Rows are points. Two turns around zero, p and q, are shown by what they do to some points. Write where each new point lands after one turn and then the other. Backwards means that the second turn is done in reverse. Each puzzle has new turns, and all numbers are rounded.

Turn p:
-5, -4, -28 => -23, -12, -12
10, -21, 3 => 13, -19, -3
-16, 19, -4 => -17, 17, 8
1, -11, 48 => 40, 3, 29
6, -9, -25 => -13, -15, -18
3, 24, 7 => 1, 25, -2
Turn q:
0, 12, 3 => 1, 12, 2
25, -6, -31 => -30, -5, -27
-6, -9, 39 => 40, -5, 5
-19, 3, -11 => -11, -2, 19
Where do these land?
q, then p: 0, 17, -4 => -5, 16, 4
p, then q: -2, -22, 39 => 29, 0, -34
p, then q backwards: 20, 11, -10 => 25, 3, 2
p, then q: -18, -6, -25 => 2, -18, 26

Turn p:
14, -22, 17, -2, -25, -8 => 1, 7, 16, -30, 10, -18
-16, -3, 12, 9, -4, -4 => -14, 9, 0, 6, 7, -12
-11, 0, -14, 4, 2, 14 => -2, 10, 3, 12, -12, 11
-1, 9, -8, -2, -19, -13 => 10, 13, -16, -8, -3, -9
-1, 22, -8, 9, 18, 16 => 10, -6, -3, 29, -1, 14
12, 20, -9, 15, 0, -15 => 21, -8, -13, 11, -4, -16
11, 16, -2, -5, -8, 6 => 19, 3, -5, 0, 7, 7
-11, -21, 5, -18, 17, 0 => -28, -10, 3, -11, -3, 13
3, -22, 7, -10, 18, 4 => -18, -17, 14, -9, -2, 10
Turn q:
5, -16, -22, -23, -3, -8 => 1, -21, -12, -15, -23, 6
-2, 2, -2, -1, 11, -11 => 3, -4, 11, 0, -7, -7
6, 2, 15, 15, -8, -2 => -12, 9, 1, 16, 8, 1
4, 21, -20, 16, -21, -7 => -10, 33, -3, -5, -19, 4
-16, -11, 9, -9, -5, 10 => -3, -11, -1, -12, 18, 7
9, 17, 18, -13, 23, 8 => 30, -4, 12, 17, 8, 4
-5, -16, 3, 16, 3, 8 => -10, -3, -8, 0, 14, -16
Where do these land?
q, then p: -2, -13, -3, 6, 10, 5 => -6, -8, -6, -7, -10, -7
p, then q: 9, 2, 4, 11, 6, -8 => -11, -9, 1, 7, -6, -6
q, then p backwards: 7, -1, 1, -8, 7, 48 => 13, 42, 8, -13, -15, -10
p, then q: -1, 6, -11, -4, -27, -13 => 11, 9, 2, -1, -26, 14
q, then p: -4, 0, 9, -9, -30, -12 => -12, 20, 9, 13, 5, 20
q, then p: -10, 7, 1, 9, 17, -7 => -3, -10, -6, -5, 15, -13
q, then p: 2, 0, -1, -5, 17, -14 => -1, 1, 8, -12, 8, -15

Turn p:
10, -48, 9, -11, 6, -11, 2, -13 => 2, 8, 17, 32, 33, 17, 2, 14
-6, -7, 14, -16, 9, -12, 3, -13 => 7, -9, 14, 8, 0, 18, 3, 15
6, 11, -1, -15, -6, 5, 4, -15 => 12, -10, -17, 3, -5, 8, 4, 5
2, 6, -4, 11, 2, -12, -5, 20 => -5, 16, 10, -9, -9, -10, 6, -9
9, 16, -8, 42, -8, 12, 18, 2 => -22, 11, -21, 6, -21, -17, -23, -17
4, 15, -23, 25, -8, -4, -7, -3 => 2, 3, -8, 7, -15, -28, -2, -20
-1, 6, 16, -9, -7, 9, -13, -6 => 14, -4, -4, -12, 3, 0, -8, 16
-34, 9, -4, -14, -1, 8, -3, 14 => -11, -25, 7, -27, 2, -5, 12, 2
4, -8, -3, -4, -3, -9, 3, 28 => -13, 19, 6, -9, 6, 1, 17, -2
6, 0, 4, -10, 17, 14, -3, -15 => 15, -10, -3, 1, 7, 18, -12, -6
Turn q:
-19, -18, 15, -1, 5, 3, 16, -1 => 6, -6, 15, -18, -10, -17, 11, 10
10, -16, -22, -3, 18, -8, 8, 4 => 25, 12, -6, 5, 19, -11, 4, 0
-13, -2, 6, 3, 16, 1, 6, -9 => 6, 10, 7, -6, -15, -11, 5, -2
-3, 9, 5, -4, 8, -15, -12, -2 => 7, 8, 10, 3, -7, 16, -3, -5
11, -20, -1, 7, 8, 8, 2, -7 => -3, 10, -1, 0, 12, -13, 18, 2
5, -11, 10, -7, 16, 8, -8, -5 => -1, 16, 3, 1, -2, 1, 16, 14
25, 20, -13, 5, -43, -19, 12, 4 => -5, -40, -17, 14, 19, 16, -9, -27
-12, -2, -8, 0, -23, 17, -16, -9 => -24, 1, -13, -22, 3, 5, -10, 0
32, -15, 1, -17, -17, -5, 0, 17 => 2, -19, -7, 11, 30, 16, 13, 17
-15, 31, 0, 0, 1, 9, 1, -2 => -5, -1, -8, 4, -28, 1, -19, -4
-21, 25, 6, 18, 9, 1, -9, 10 => -9, 8, 16, 8, -21, -4, -27, -6
Where do these land?
p, then q: 7, 2, 6, 1, 7, 4, -9, -15 => -11, 8, -2, 10, 11, 6, 5, 1
q, then p: 18, 12, -7, -6, -3, -1, 3, 22 => -4, 12, 8, 1, 10, -12, -15, -19
p, then q backwards: 13, 8, -3, 16, 5, 8, -13, -5 => -11, 10, -20, 7, 9, -6, 4, -1
q, then p: -8, -30, 2, -13, -2, -2, 7, 18 => -1, 21, 12, -11, 8, 25, 11, -2
p, then q backwards: -4, 26, -3, 6, 39, -1, 15, -11 => -16, 36, 13, 0, -13, -24, 0, -12
q, then p backwards: -3, 2, 7, -1, -1, -15, -17, -14 => 7, 2, 2, -6, 21, -4, 6, 14
p, then q: -30, -17, -14, 7, -16, 0, 1, 8 => 25, 0, 28, -16, -4, -8, 1, -3
q, then p: -28, -17, 25, 12, -31, 2, 2, 9 => -3, -9, 25, -9, 23, 16, 11, 34
p, then q: 10, 12, -1, -14, -5, 13, -5, -3 => 8, 3, -20, 6, 12, 0, 2, 4
p, then q: 23, 2, -12, -8, 8, -7, 17, -9 => -16, 0, -19, 4, -2, -20, 0, -14
